Rows are points. The points of each table are mixes of a few directions, plus a little noise. Count the directions of each table, and those that both share. Where both have some left over, give the other angles between the two spaces (their principal angles), to ten degrees, smallest first.
In the rows, 128 means zero.

First (5 x 2):
[[ 93 127]
 [229 130]
 [100 127]
 [ 86 127]
 [131 128]]
Second (4 x 2):
[[133 127]
 [125 128]
 [ 52 126]
 [201 129]]
Directions: first 1, second 1, shared 1

First (7 x 4):
[[107 135 162  97]
 [106  96 110 212]
 [169 153 130 163]
 [130 100  82 188]
 [ 91 112 141 115]
 [141 135 108  22]
 [152 165 163 100]]
Second (6 x 4):
[[ 64 119 186 104]
 [215 158  83 159]
 [144 150 151 133]
 [ 92  75  69 116]
 [130 113  98 129]
 [123 154 182 126]]
Directions: first 3, second 2, shared 2

First (9 x 8):
[[ 50 120 151 156 123 126  92 175]
 [137 140 114  98 156 131 112 123]
 [133 179 161 123  67 148  91 145]
 [ 52  93 133 166 143 118 119 163]
 [110 117  60 180 117 172 144 131]
 [182 178 175 102  67 130 116 117]
 [125  65 123 167 144  99 190 111]
 [174 153  73 119 123 167 137 103]
 [188 106 162  42 210  61 151  84]]
Second (7 x 8):
[[141 184  35 144 177  73 193 117]
 [123 182  98 148 151  91 187 154]
 [123 180 102 147 149  94 183 154]
 [125  94 166 117 106 157  90 123]
 [140  49 151  98 102 177  44  77]
 [128  94 156 116 110 154  91 117]
 [115 114 187 126 102 151 109 153]]
Directions: first 4, second 2, shared 0; angles 30, 80

First (8 x 11):
[[ 67  89 155 108 150 130  89 152  82 108 184]
 [177 178 131 142 135 133 135  94 183 150 128]
 [162 131  90 140  93 121 173 128 135 134  54]
 [210 205 126 152 132 135 147  75 216 164 113]
 [101 150 192 116 189 143  58 108 147 132 249]
 [ 91  65  91 119  89 114 156 174  60 103  67]
 [102  97 120 121 118 123 131 150  93 114 117]
 [115 109 119 125 118 124 135 142 107 120 112]]
Second (11 x 11):
[[ 99 113 120 142 143  79  85  71 136 136  48]
 [201 157  59 197  80 186 129 208 113  63 176]
 [162 202 143 124 134 171 147 157 160 159 183]
 [148 140 123 167 110 141 143 120 143 190  96]
 [ 48 128 116  99 140 104  86  80 121  94 159]
 [143 125 153  82 126 134 188 135 137 141 139]
 [119 103 178  83 175  88 117 116 129 125  95]
 [ 13 120  75 119  98  99 101  27 126 122 132]
 [213 118 137 120 136 135 155 197 121  74 116]
 [114 105 151 111 145 122 117 139 112 115 144]
 [147  96 153 165 122 148 137 156 112 187 119]]
Directions: first 2, second 6, shared 1; angles 30

First (9 x 12):
[[133 125 125 127 127 126 128 131 130 128 131 126]
 [207  81  66 117 105 106 125 177 157 130 178  90]
 [123 131 132 128 129 130 129 125 127 128 125 131]
 [ 88 153 161 132 141 139 128 101 113 128 101 149]
 [129 127 127 127 128 128 128 127 128 126 128 127]
 [  7 202 224 145 163 162 134  51  83 125  49 188]
 [206  80  65 118 104 106 125 177 156 129 180  88]
 [115 137 138 130 132 132 128 119 123 128 118 136]
 [147 117 113 126 123 124 127 139 135 129 140 118]]
Second (11 x 12):
[[138 126 172 135  89  48 168 178 148 220 101  88]
 [118 124  85 106 159 211  99  95 127  60 148 152]
 [134 125 154 127 102  82 155 162 145 189 109 100]
 [125 133 114 136 146 151 108 101 109  83 142 151]
 [132 120 147 113 101  98 158 169 159 196 107  92]
 [124 126 111 116 139 162 118 118 131 105 135 135]
 [137 132 168 152 101  49 154 156 125 188 110 108]
 [126 132 119 136 141 142 114 108 112  95 138 146]
 [130 140 137 164 139 103 112 100  87  92 139 156]
 [127 133 123 139 139 134 115 110 111 100 137 144]
 [117 117  78  83 152 229 107 111 152  80 142 136]]
Directions: first 1, second 2, shared 0; angles 70

First (11 x 18):
[[138 134 122 100 141 123 106 122 147 122 121 132 121 119 129 134 122 129]
 [ 83 103 154 249  71 151 225 154  44 154 158 110 158 167 124 104 153 125]
 [157 144 112  51 164 113  66 112 182 111 109 140 109 103 130 143 112 130]
 [107 116 140 185 101 139 174 140  88 140 142 119 142 147 126 117 140 127]
 [154 142 113  58 161 115  72 113 177 113 111 139 111 105 130 142 114 130]
 [122 125 131 143 121 131 140 131 118 131 132 126 132 133 128 125 131 128]
 [156 143 112  54 163 114  68 112 180 112 110 139 110 104 130 143 113 130]
 [116 121 135 160 113 134 154 135 106 135 136 123 136 138 127 122 135 127]
 [121 124 132 147 119 132 143 132 115 132 133 125 133 134 127 124 132 128]
 [109 117 139 179 104 138 169 139  92 139 141 120 141 145 126 118 138 127]
 [145 138 118  82 150 119  91 118 160 118 117 135 117 113 129 137 119 129]]
Second (10 x 18):
[[133 136 133 130 130 118 123 113 129 121 131 130 135 127 137 119 126 119]
 [141 144 134 125 138 110 114  99 132 114 131 132 139 126 145 114 123 113]
 [146 151 134 117 144 105 104  91 138 110 129 133 141 123 149 112 120 111]
 [104 113 139 184 100 142 176 145  88 143 142 119 140 147 123 120 141 130]
 [152 153 132 103 150 101  91  85 149 105 126 136 138 118 151 114 118 110]
 [148 147 127  97 149 109  94  99 151 111 122 136 129 117 141 124 119 117]
 [137 139 132 126 135 115 119 107 131 117 129 131 136 127 140 118 125 118]
 [ 94  67  89  91 109 194 150 243 141 178 107 118  67 123  58 196 139 191]
 [113  99 105  98 124 160 130 186 143 152 115 127  93 121  92 166 131 160]
 [113 130 153 208 100 123 179 110  75 129 151 120 161 151 146  95 140 109]]
Directions: first 1, second 2, shared 1

First (8 x 24):
[[129 143 158 110 131 107  88 116  95 121 142 124 136 121 117 117 143 166
  125 100 151 112 131 143]
 [ 91  85  64 153 113 139 169 132 167 138  79 121 134 166 144 137 101  49
  104 159 126 160 133 117]
 [135 159 148 105 175  91  76 122  89  92 184 128 166  89  94 112 156 192
  122  64 173  81 152 142]
 [138  99 186 119 116  63  93 113 100 140 171 111  91  71 155 160 181 233
  174 106 176 159  88 150]
 [146 183 153 113 114 184 117 133 109 129  99 143 134 172 107  93 101  92
  107 143  80  92 143 125]
 [134 124  90 148 115 181 186 145 173 142  94 141 115 159 137 133  91  56
  125 175  74 141 126 104]
 [ 76  81  74 150  76 157 164 128 158 155  29 113 123 213 154 128  81   7
   86 184 116 174 126 120]
 [178 149 150 125 179 101 129 138 130 106 223 146 124  38 115 148 169 227
  179  92 130 103 122 123]]
Second (11 x 24):
[[109 134 115 115  99 119 119 108 106 123  85 139 128 159 119 108 108  77
  101 157 147 106 157 145]
 [106 109  84 124 160  67 134  98 125 113 162 102 151 103 150 147 149 107
  138 120 175 114 152 136]
 [128  54 109 176  75 117 157 178 177 133  81 210  71  91  81 134 109 186
  111 147 175 191 106 129]
 [ 98  84  76 139 133  69 140 114 138 115 129 129 134 106 131 142 135 113
  121 130 191 138 147 138]
 [ 89 136 107 109 125 119 109  96 101 124  96  92 162 181 143 112 116  54
   98 132 142 108 156 140]
 [ 89  41 101 181 132 135 142 180 185 144 106 111 138 132 129 149 126 172
  105  76 153 231  75 104]
 [183 174 138 100 104  88 141  97  99 105 152 208  73  63  98 120 133 135
  162 201 145  43 178 157]
 [173 175 181 117 113 178 123 143 118 136 129 156 102 129 112 113 121 155
  143 144  72 108 116 123]
 [176 187 161 101 179 130 127 109 110 121 213 105 135  88 151 142 163 155
  184 119  84  78 130 121]
 [192 179 220 132 150 230 123 179 142 154 170 117 116 127 130 130 137 214
  166  90  13 151  61  91]
 [ 65 134 116 114 140 156  94 107 105 139  84  40 197 230 164 109 112  41
   80  93 112 140 130 123]]
Directions: first 4, second 4, shared 2; angles 60, 90
